Each row is a point. The ring and each string are closed loops that go straight from each point to the next, and from the last back to the first. Before rounding, they use only three directions, however many columns there are. Count how often each string passes through the ring. Passing back the other way cancels.
(in the rows, 128 means zero)

Ring:
[[174 132 159 154]
 [177 178 154 146]
 [158 201 143 136]
 [119 192 126 125]
 [ 92 164 118 121]
 [ 73 110 119 125]
 [ 86  74 131 136]
 [119  70 146 147]
 [156  99 157 154]]
String, 9 rows:
[[ 50 152 135 103]
 [ 73 143 154 111]
 [109 132 125 134]
 [109 137  95 138]
 [100 180  99 125]
 [ 94 222 131 107]
 [102 200 143 113]
 [ 97 204 114 115]
 [ 78 173 101 117]]
Times through: 1
String:
[[185 224 163 138]
 [173 220 161 134]
 [153 225 179 122]
 [137 178 160 129]
 [152 157 132 145]
 [178 174 127 153]
 [201 191 133 157]
 [211 188 136 161]
 [199 193 169 149]
 [175 178 181 140]
 [134 152 167 132]
 [155 138 143 148]
 [181 127 124 165]
 [200 129 141 169]
 [181 128 134 162]
 [155 128 125 153]
 [129 147 164 131]
 [169 171 190 138]
 [193 185 183 146]
 [208 196 167 153]
 [170 195 173 136]
 [161 201 173 131]]
Times through: 1

Ring:
[[213  88 155 145 129 133]
 [190 149 161 139 156 137]
 [112 190 113 123 195 131]
 [ 76 147  62 117 193 122]
 [109  70  66 128 160 118]
 [174  45 111 141 130 124]]
String:
[[ 37 134  30 112 204 115]
 [ 57  84  82 136 196 113]
 [106  85  92 134 172 119]
 [147  94  82 126 147 125]
 [158 105  94 127 147 128]
 [133  74 130 146 164 122]
 [183  29 152 156 132 124]
 [215  50 168 155 123 130]
 [181  89 162 150 149 130]
 [172 123 124 133 151 132]
 [204 154 134 128 142 139]
 [195 202 167 131 165 143]
 [128 205 167 137 203 135]
 [ 97 151 141 140 203 126]
 [120 138 112 131 180 127]
 [131 152  85 119 170 129]
 [ 88 171  44 106 187 126]]
Times through: 2

Ring (7 x 8):
[[205 130 155 122 165 137  67 117]
 [196 180 162 145 177 167  90 151]
 [126 192 158 170 163 192 115 162]
 [ 33 153 111 182 120 186 113 135]
 [ 15  99  94 166  98 160  93  99]
 [ 67  57 124 134 110 132  72  75]
 [135  67 147 118 134 124  63  81]]
String (21 x 8):
[[ 67 122 165 160 138 177 109 123]
 [ 64 126 124 162 124 167  98 118]
 [ 29 101 139 162 117 169 104 107]
 [ 54  95 146 153 123 161  97 104]
 [ 91 123  96 153 120 150  80 110]
 [ 68  94  62 149  97 132  65  87]
 [ 98 107  99 145 119 141  73 100]
 [109 108 132 142 132 148  81 106]
 [126  54 188 115 143 132  74  81]
 [172  55 187 102 152 119  60  79]
 [229  99 123 103 152 106  38  91]
 [215 139 106 124 153 125  51 114]
 [137 137 126 145 143 152  81 121]
 [143 126 187 139 162 163  95 125]
 [143 154 118 150 145 156  82 130]
 [171 193 101 158 154 163  83 149]
 [176 228 116 171 168 183  99 174]
 [125 174  96 164 139 166  88 140]
 [106 144 150 157 146 172 101 132]
 [ 73 155 176 171 151 194 123 146]
 [ 34 146 181 178 142 203 133 143]]
Times through: 1

Ring, 9 rows:
[[204 116 192 169 109 150 105 106 109 191  92]
 [202 163 168 124 123 163 111  92 110 146 140]
 [172 181 141  95 132 164 113  87 115 111 165]
 [102 180 119  83 147 152 108  97 129  84 175]
 [ 64 161 117  95 150 141 103 108 137  87 161]
 [ 42 111 113 123 137 123 102 117 137 113 119]
 [ 67  66 115 150 113 115 107 114 126 149  76]
 [113  53 135 170  99 118 109 111 116 179  55]
 [177  81 179 183 100 136 106 110 110 201  66]]
String, 23 rows:
[[193 214 139  73 139 176 116  78 113  93 192]
 [212 180  98  63 112 171 132  58  97  95 169]
 [172 146 131 108 117 154 117  86 109 128 135]
 [162 140 146 124 121 150 111  95 114 139 127]
 [196 139 127 109 107 156 122  78 102 135 127]
 [247 165 179 128 113 171 115  84 100 160 135]
 [235 170 209 148 124 169 104 100 109 173 134]
 [191 162 212 157 135 160  96 114 121 171 131]
 [149 130 145 130 120 145 110  99 116 142 119]
 [201 145 127 105 107 158 123  76 101 133 132]
 [242 188 152  95 117 177 121  72  99 128 162]
 [197 195 183 116 139 171 104  97 117 133 166]
 [173 195 180 115 145 167 101 102 123 126 169]
 [178 209 135  73 140 172 115  80 115  90 191]
 [157 181  96  63 127 162 124  72 111  81 176]
 [136 152 111  92 125 150 117  86 116 104 148]
 [122 157 164 128 142 148  99 112 130 130 143]
 [115 200 158  99 159 159  98 108 135  97 183]
 [119 216  92  41 150 166 118  77 124  48 211]
 [132 180  67  43 128 158 128  66 112  59 183]
 [131 144 119 103 125 147 114  92 118 114 139]
 [130 165 164 124 143 152 100 110 129 127 149]
 [157 207 161  95 151 168 104  97 125 103 185]]
Times through: 1
String, 15 rows:
[[159  37 129 173  79 121 119  98 101 195  39]
 [188  40 156 190  77 126 116 101  98 217  32]
 [186  77 138 154  88 137 120  91 100 181  70]
 [245  89 204 193  90 149 109 102  97 225  61]
 [237 127 235 193 113 157  98 114 109 218  90]
 [195 143 229 181 129 155  92 121 120 194 110]
 [168 134 186 157 125 149 101 112 119 169 113]
 [176 115 138 133 105 146 117  90 106 154 105]
 [203  99 138 141  91 146 122  84  97 170  88]
 [158 109 158 151 112 141 108 104 114 166  97]
 [150 107 194 180 121 138  96 122 122 188  88]
 [157  66 208 214 107 128  94 130 119 224  48]
 [129  96 189 183 122 132  94 127 126 187  82]
 [129  93 153 159 113 132 105 111 119 167  86]
 [139  70 117 146  94 127 118  95 108 163  72]]
Times through: 1

Ring, 8 rows:
[[112  98 165 181  56 168 140  63 179 135 160  84]
 [133 125 168 127  68 166 114  81 157 137 135 140]
 [153 142 161  88  92 154  96 110 133 141 112 173]
 [173 148 142  64 134 132  88 154 108 148  91 183]
 [171 140 120  78 164 121 105 179 110 160 102 157]
 [151 124 111 117 166 127 133 173 134 168 134 118]
 [126 102 120 166 134 141 154 135 164 162 162  76]
 [108  86 148 201  79 159 157  81 184 143 171  54]]
String:
[[151 134 126 103 144 139 122 153 136 163 131 143]
 [150 114 128 130 138 128 125 148 133 151 123 108]
 [142  98 110 159 158 120 146 163 142 159 139  69]
 [120  81 110 200 143 130 170 141 168 161 168  32]
 [122  84 141 192  98 140 148 104 163 139 149  52]
 [135 114 141 143 108 148 131 117 153 149 142 108]
 [123 121 137 144 108 162 143 111 171 162 167 115]
 [106 105 156 178  67 176 150  69 190 148 179  90]
 [100  84 192 207   7 181 137  17 191 114 160  69]
 [128  99 180 165  44 158 115  60 156 116 124  98]
 [141 121 153 127  95 150 116 108 145 141 128 129]
 [147 139 144  99 113 153 113 125 142 154 131 158]
 [156 126 155 106 101 139 100 120 126 135 103 144]
 [180 135 156  75 115 122  76 142  95 127  66 168]
 [194 154 133  39 162 111  73 187  80 147  62 196]
 [175 156 114  54 178 125 102 192 109 171 106 184]]
Times through: 0

Ring (6 x 14):
[[153 146  77 138  98  85 149 139 134 128 109 135 107 116]
 [149 169  86 108 103  81 158 122 159 110  93 123 126 105]
 [124 127 142 106 117 114 137 112 151 110  97 103 134 116]
 [108  81 159 126 132 147 117 113 117 123 130 101 125 144]
 [112  76 126 139 138 153 118 119  94 132 160 115 114 162]
 [133  95  91 155 121 127 128 136  93 141 155 133  99 153]]
String:
[[126 126 118 113 122 118 139 114 137 114 118 112 128 128]
 [127  98 159 138 105 116 121 132 133 129  95 108 115 117]
 [128 114 167 123 102 107 127 125 153 119  76 102 125 104]
 [132 159 128  90 111  96 151 107 173  99  80 103 142 101]
 [136 191  65  69 130  98 172  91 168  87 117 114 151 121]
 [134 158  85  96 125 107 155 106 148 104 121 117 135 126]
 [130 108 150 134 103 109 127 131 138 126  92 110 117 113]
 [128 106 182 130  95 104 122 132 154 123  65 100 121  97]
 [125 130 166 103 107 105 135 113 167 107  71  95 138 100]
 [120 138 148  90 121 115 141 101 164  99  91  96 145 112]
 [115  85 196 130 108 126 113 124 142 124  82  94 124 113]
 [121  87 165 139 111 126 117 129 126 130 104 106 115 124]
 [121  87 157 140 113 127 117 129 122 131 111 108 114 129]
 [105  37 218 159 112 149  91 136 109 144 103  95 108 131]
 [ 95  47 188 137 139 169 100 114 101 131 140  95 121 156]
 [100  76 136 120 152 167 118 103  99 122 166 105 127 168]
 [120 126  82 106 144 137 144 102 116 112 162 118 130 157]
 [122 102 116 130 127 132 129 120 113 126 140 117 117 145]
 [113  38 184 172 113 148  95 143  92 152 125 109  97 143]
 [104  30 172 167 130 167  94 134  77 150 154 110 100 164]
 [112  45 170 165 120 151  99 137  90 148 136 111 101 150]
 [100  48 144 146 148 175 105 117  78 138 176 110 112 176]
 [ 99  73 117 122 161 175 120 101  86 124 188 110 125 182]
 [113 116  90 105 151 148 139  98 111 112 169 114 132 164]
 [120  92 136 134 124 134 123 123 115 128 130 112 117 140]
 [116  64 178 152 113 137 106 134 113 139 112 105 109 132]
 [ 95  39 227 142 124 160  91 122 115 133 107  86 121 135]
 [105  93 172 108 133 145 121 103 135 112 115  92 137 134]
 [116 149 107  76 143 129 151  87 151  92 129 102 152 136]]
Times through: 4
String (18 x 14):
[[124 134  56 107 148 136 150 102 110 113 176 126 127 164]
 [128  96 123 144 116 124 125 132 112 134 129 120 108 138]
 [130  71 146 169 104 124 111 148 102 149 119 121  94 134]
 [137 132  67 129 124 115 146 123 114 124 149 132 113 145]
 [152 151  33 135 116  98 156 132 113 128 151 146 105 142]
 [162 137  69 161  86  77 145 156 122 142 110 146  90 116]
 [166 205   7 106 107  67 181 123 150 108 124 146 120 117]
 [149 180  48 102 116  88 167 114 148 106 123 131 128 123]
 [158 225  20  74 115  68 189 103 175  88 110 132 142 109]
 [149 173 106 104  94  73 157 123 175 106  70 116 130  90]
 [133 106 161 140  95 103 124 137 142 129  80 109 114 106]
 [131 129 110 117 119 113 140 118 136 117 118 116 124 128]
 [128 155  82  90 135 117 155  98 144 100 134 114 140 135]
 [125 128 108 109 128 123 141 110 133 113 129 113 130 135]
 [118  73 175 147 111 132 110 132 119 135 107 105 112 128]
 [102  33 212 159 119 157  90 133 102 144 115  96 109 140]
 [100  33 188 157 131 167  94 128  89 143 142 101 108 157]
 [102  85  87 117 168 176 128  97  81 121 206 117 126 191]]
Times through: 0

Ring, 8 rows:
[[109 183 130 202 179 138 124 125 144 154 115 118 133  58]
 [ 65 181 116 192 150 109  99 119 158 150 131 115 124  90]
 [ 56 147 120 147 126 102  88 116 162 140 146 108 117 126]
 [ 72 110 132 102 114 111  90 116 157 130 154 101 114 148]
 [115  74 162  59 120 141 109 120 140 124 153  92 117 153]
 [144  75 182  61 137 164 128 124 126 127 142  91 123 136]
 [163 105 186 101 164 179 145 127 117 137 125  97 132  98]
 [154 144 165 155 183 171 145 129 124 147 113 108 136  65]]
String (20 x 14):
[[211 103 154 128 202 197 164 137 123 140 108 114 135  47]
 [170 128 201 125 179 189 157 129 107 145 114  97 140  79]
 [114 155 210 137 154 163 136 120 110 149 124  90 138 106]
 [124 136 174 132 157 156 130 123 127 143 127  99 131 100]
 [157 116 148 129 173 165 138 129 134 139 122 109 129  79]
 [181 121 136 146 194 176 149 134 135 142 112 117 132  52]
 [165 165 153 187 204 176 154 132 125 154 102 116 140  35]
 [143 195 141 222 207 162 147 130 132 161  98 121 142  25]
 [ 97 187 168 187 166 143 126 121 129 156 118 105 136  79]
 [108 141 146 144 153 139 118 122 141 142 131 106 127  99]
 [104 159  96 186 169 123 111 126 163 146 124 124 124  68]
 [ 63 217  81 249 174 101 100 122 170 160 118 131 127  50]
 [ 50 221 162 217 154 118 109 115 136 162 122 105 136  87]
 [ 82 176 154 175 153 130 114 119 139 151 127 105 130  95]
 [113 141  99 165 165 128 112 126 161 142 128 122 122  77]
 [110 190  76 232 192 124 117 129 167 155 111 136 128  31]
 [123 203 109 239 202 142 132 129 149 161 102 129 136  23]
 [104 180 182 176 165 151 131 121 122 155 118 101 138  83]
 [120 136 150 141 158 146 123 124 138 142 128 106 128  94]
 [161 120 134 140 180 164 138 131 139 140 119 115 129  68]]
Times through: 4

Ring:
[[167 149 111 152 168  96  96 112 129 117 112 168 142 141]
 [128 204 142 114 168  83 105 116 129 116 116 143 122 160]
 [108 221 147 102 155  84 115 117 129 117 127 120 112 157]
 [106 203 125 115 129  98 128 117 129 117 146  97 111 134]
 [128 159  94 145 112 115 129 113 129 119 154  99 124 108]
 [169 100  64 184 111 130 119 109 129 122 148 126 149  87]
 [188  86  61 194 125 128 108 108 129 121 136 150 158  92]
 [186 113  86 176 155 110  97 109 129 118 118 170 153 121]]
String (28 x 14):
[[ 96 199 110 120 105 107 141 117 129 116 165  69 104 117]
 [ 96 222 115 114 128  91 135 120 128 102 161  76  84 141]
 [105 216 119 116 138  89 128 119 128 104 151  93  92 145]
 [134 179 108 137 144  97 117 115 128 110 139 121 115 136]
 [123 176 126 125 130 106 120 113 130 129 133 119 136 125]
 [104 202 143 105 129 100 124 115 130 131 135 108 129 133]
 [ 85 240 152  89 139  85 128 119 129 117 141  93 101 153]
 [ 88 249 143  93 148  78 127 121 128 105 145  90  84 162]
 [ 92 244 135  99 148  78 127 121 128 101 148  90  82 161]
 [ 83 245 140  93 137  83 133 121 128 108 151  81  86 154]
 [ 89 217 138 101 119  99 134 117 130 124 149  84 112 131]
 [122 165 121 128 117 114 124 112 131 135 138 112 143 112]
 [138 158 107 142 130 109 118 113 130 123 137 123 135 119]
 [142 158 101 146 134 106 117 113 129 117 139 124 129 122]
 [139 143 100 148 116 119 122 111 130 129 142 118 143 105]
 [142 119  94 156  96 134 126 108 131 142 144 114 162  83]
 [154 105  55 183  90 136 132 110 129 121 166  98 139  75]
 [165 109  42 192 107 126 127 112 128 104 167 104 121  89]
 [166 122  54 184 123 117 121 112 128 102 157 116 119 104]
 [156 130  85 164 126 117 116 111 129 120 140 129 140 107]
 [156 119  92 162 117 125 116 109 130 133 136 132 157  97]
 [163  98  78 175 104 136 120 107 131 136 142 129 165  81]
 [172  78  50 195  90 144 126 107 130 129 157 116 159  66]
 [164 107  50 188 105 128 126 111 129 111 162 108 130  87]
 [153 140  59 175 122 112 125 114 127  98 162 104 108 109]
 [146 155  91 154 135 106 117 114 128 110 143 122 122 122]
 [142 139 107 146 119 120 118 110 131 135 134 127 153 105]
 [123 148 108 138  99 126 131 111 131 139 147 102 149  95]]
Times through: 3

Ring (9 x 14):
[[146  98 122  88 151  59 132  53 168 120  92 135 168  87]
 [136 106 111  96 163  50 134  83 141 116 103 152 138 109]
 [120 120 102 119 157  73 131 136 108 126 126 157 103 139]
 [104 132 100 146 140 109 123 186  84 140 150 150  78 165]
 [101 137 102 158 118 144 116 202  84 155 161 136  79 169]
 [111 135 102 154  87 188 110 181 105 175 158 114 105 149]
 [129 127 104 136  69 205 109 136 137 184 143  99 141 117]
 [146 110 115 107  88 161 116  74 172 166 113 100 177  84]
 [149 100 123  93 123 102 125  53 178 139  97 116 180  80]]
String, 23 rows:
[[116 119 102 118 173  49 134 140 100 115 125 168  94 146]
 [135 113  93  96 161  60 136  93 125 122 108 164 122 116]
 [137 112 104 101 139  91 129  89 140 135 110 142 140 107]
 [129 111 116 113 145  82 127 107 136 129 116 138 134 118]
 [136  99 128  97 166  40 133  73 156 110  97 141 153 102]
 [161  87 132  70 146  55 133   7 201 119  74 122 203  58]
 [163  92 128  78 114 106 125  14 205 142  83 105 211  54]
 [136 105 129 110 128 100 123  86 162 136 110 116 162 100]
 [127 115 117 122 127 110 122 118 136 141 124 126 135 120]
 [144 113 109 108  91 159 117  82 163 165 116 107 167  91]
 [159 108 110  96  66 190 114  46 191 180 106  88 200  63]
 [150 103 124 100  99 139 119  57 184 155 104 100 189  76]
 [126 113 120 120 134  98 124 116 137 136 122 129 135 121]
 [142 111 109 104 112 128 123  81 157 151 112 120 159  95]
 [161  92 119  71 137  73 132  14 192 128  79 126 196  61]
 [153  92 120  72 168  30 138  27 176 108  78 146 176  76]
 [143 107 104  92 142  81 131  70 150 131 102 143 151  96]
 [125 116 112 119 137  98 125 121 129 136 124 136 126 125]
 [114 115 115 122 176  41 133 139 108 110 123 160 101 145]
 [118 125  87 117 163  69 134 143  93 125 129 172  87 146]
 [121 125  91 122 138 105 127 141 104 141 132 153 101 139]
 [123 119 108 124 132 108 124 131 122 141 129 136 120 130]
 [112 119 112 130 160  68 129 151 105 122 131 153  98 149]]
Times through: 1

Ring (10 x 14):
[[128 126 124 156 187 178 182 205 103  95 180 120 158  99]
 [133 129 130 148 182 173 159 198  99  92 162 126 152 104]
 [137 137 128 131 156 159 111 159 101 109 118 124 140 120]
 [135 140 128 118 131 145  86 125 107 127  90 120 130 132]
 [129 138 132 101  94 125  72  86 118 149  70 115 118 144]
 [120 132 134  95  73 113  84  67 130 163  73 109 113 148]
 [115 129 127 104  78 118 109  74 134 167  91 102 120 142]
 [113 129 112 126 107 139 143 104 132 160 122  93 137 130]
 [116 128 104 148 147 164 175 149 124 140 157  93 154 114]
 [121 126 110 158 175 177 190 186 113 115 179 104 160 102]]
String, 30 rows:
[[124 143 103 114  97 136  82  74 126 172  70  91 130 146]
 [121 140 120  91  59 110  59  39 133 183  45  97 112 158]
 [119 128 155  73  42  88  64  41 135 167  53 121  96 157]
 [121 125 155  93  80 109  98  90 125 141  91 127 110 140]
 [123 127 140 115 115 134 124 124 119 130 117 120 127 128]
 [130 141 111 123 124 148  94 111 114 145  90 104 135 135]
 [142 157  95 122 132 157  45  99 104 151  50  99 136 144]
 [142 146 119 122 143 155  70 130 100 125  80 118 134 133]
 [134 126 159 114 138 139 114 157 103  97 123 144 125 120]
 [125 122 153 118 130 137 139 151 113 110 137 133 128 119]
 [125 119 158 119 133 137 147 159 112 104 146 137 128 115]
 [125 128 131 128 137 149 138 146 114 122 133 117 137 120]
 [132 135 110 153 180 179 151 183 103 109 151 111 157 108]
 [135 138  97 172 211 200 167 212  96  99 169 106 171  99]
 [136 133 104 183 236 211 195 249  89  77 200 115 179  85]
 [128 118 148 151 190 171 194 224 100  74 196 138 152  92]
 [125 116 156 134 160 153 175 193 107  87 175 139 139 103]
 [125 129 129 131 140 151 140 148 114 122 134 116 139 119]
 [133 136 113 150 177 176 144 180 102 109 145 113 154 110]
 [144 147  93 168 213 202 132 204  88  99 141 108 169 105]
 [140 136 131 140 177 169 122 185  93  93 133 130 145 112]
 [130 124 160 113 131 135 123 152 107 102 127 141 124 120]
 [126 124 155 110 118 130 122 136 114 116 121 134 122 125]
 [129 135 124 122 128 146 108 125 113 134 105 113 134 129]
 [134 148 107 115 114 143  64  91 113 154  63 101 130 144]
 [133 152 104 103  89 131  38  57 119 174  34  95 122 156]
 [126 143 127  80  50 102  30  26 130 183  22 104 103 165]
 [118 124 161  79  56  94  85  64 132 153  75 127  99 149]
 [118 119 163  93  80 107 116  98 127 136 107 130 109 135]
 [122 133 125 114 105 133 109 102 123 149  99 108 128 135]]
Times through: 5

Ring, 8 rows:
[[155 134 146 147 114 135 132 115 131 115 144 130  92  89]
 [155 136 133 142 119 125 153  97 132 105 143 138 109  92]
 [145 118 116 137 134 101 200  78 143 102 123 150 149 111]
 [130  91 114 138 145  90 221  88 155 114  98 149 170 133]
 [123  84 119 139 152  99 203 120 160 126  83 135 160 151]
 [125  94 128 139 150 119 166 151 157 131  84 119 132 154]
 [133 109 144 144 137 139 126 167 148 135 101 109  98 137]
 [145 121 156 151 118 145 111 151 137 131 127 115  80 105]]
String, 17 rows:
[[139 117 135 141 135 131 142 142 144 123 112 120 108 127]
 [144 144 121 129 148 152 112 169 141 112 109 103  91 147]
 [128 108 138 140 148 144 119 188 152 137  87 100  98 157]
 [116  68 146 151 144 114 168 160 163 151  76 119 132 151]
 [123  76 140 150 138 104 187 127 158 139  91 133 143 134]
 [137 115 120 135 145 120 168 128 148 115 103 127 131 139]
 [131 113  97 124 164 108 196 121 156 106  86 130 158 164]
 [118  70 109 138 157  77 245  92 166 122  76 150 192 153]
 [119  73 107 136 157  78 244  91 165 120  77 150 192 154]
 [113  47 130 150 144  71 249  90 169 139  76 155 191 139]
 [121  69 134 148 141  92 211 110 161 135  87 142 161 135]
 [134 107 126 139 142 117 170 127 149 121 103 128 131 135]
 [140 122 122 135 143 127 155 134 145 114 108 123 120 136]
 [135 124 121 131 152 139 133 166 148 120  96 107 109 155]
 [131 112 143 142 144 150 107 192 149 139  93  97  88 151]
 [126  79 173 162 121 135 122 174 151 159 100 111  91 120]
 [134  95 149 152 126 120 156 132 148 135 110 128 116 116]]
Times through: 3

Ring (10 x 14):
[[160 175  71 119 132 102  95 132 132 172 117  78 154 116]
 [123 176  73 137 122 146  95 135 139 162 152 117 146 132]
 [ 93 164 104 154 117 180 105 135 152 146 179 152 129 145]
 [ 78 151 139 162 117 193 116 134 162 133 190 170 113 151]
 [ 75 132 183 165 121 191 131 132 172 119 188 175  96 153]
 [ 95 117 211 158 126 162 141 129 177 109 162 152  92 146]
 [129 115 206 142 132 120 140 128 173 112 126 112 103 134]
 [158 124 181 127 137  88 132 128 162 125 100  79 118 122]
 [180 145 131 113 141  69 116 128 145 151  87  55 139 110]
 [176 166  88 112 138  80 101 130 134 169  99  61 151 109]]
String, 28 rows:
[[111 141 157 145 130 151 123 130 159 139 158 136 111 136]
 [ 66 121 222 165 133 200 145 126 175 128 206 195  72 149]
 [ 64 109 242 170 128 197 152 127 185 107 197 192  70 155]
 [ 90 111 210 167 113 165 140 134 186  83 154 147 101 157]
 [114 124 177 153 116 140 129 134 174 100 134 120 117 146]
 [123 132 170 143 128 133 128 130 165 124 137 118 114 135]
 [124 125 201 137 144 130 139 124 163 141 147 128  94 126]
 [145  99 249 132 148  97 156 122 175 117 114 102  86 122]
 [166 108 208 128 135  73 141 128 172 105  82  66 115 123]
 [158 132 144 134 118  89 118 135 164 106  87  65 143 132]
 [152 139 141 131 127  99 118 132 157 127 104  79 135 127]
 [144 143 150 128 139 112 122 127 151 151 128 101 119 121]
 [183 146 149 104 158  66 123 122 139 176  98  64 122  99]
 [204 156 113  96 153  44 111 125 132 178  74  35 144  94]
 [193 164 106  98 156  60 109 124 127 192  94  53 139  94]
 [142 152 132 127 140 117 116 128 145 161 134 104 124 120]
 [152 159  96 128 124 106 103 134 146 144 111  79 150 125]
 [146 158  92 135 115 113 101 138 151 130 111  81 155 133]
 [134 155 122 133 131 127 112 131 148 153 138 109 129 126]
 [135 176  89 124 142 134 102 128 131 190 155 117 131 117]
 [125 196  41 129 132 152  85 133 123 198 168 125 148 122]
 [111 192  33 144 110 166  80 140 135 163 164 126 161 140]
 [114 166  77 151 104 153  94 141 153 126 143 114 155 147]
 [112 156 116 147 119 153 109 135 154 138 153 128 132 140]
 [105 152 142 144 133 162 119 129 152 155 173 147 111 134]
 [ 67 154 145 162 124 208 119 131 158 149 211 190 101 149]
 [ 87 145 161 154 131 182 125 129 159 147 189 169 100 141]
 [111 143 144 149 121 151 118 133 161 128 152 130 121 141]]
Times through: 3
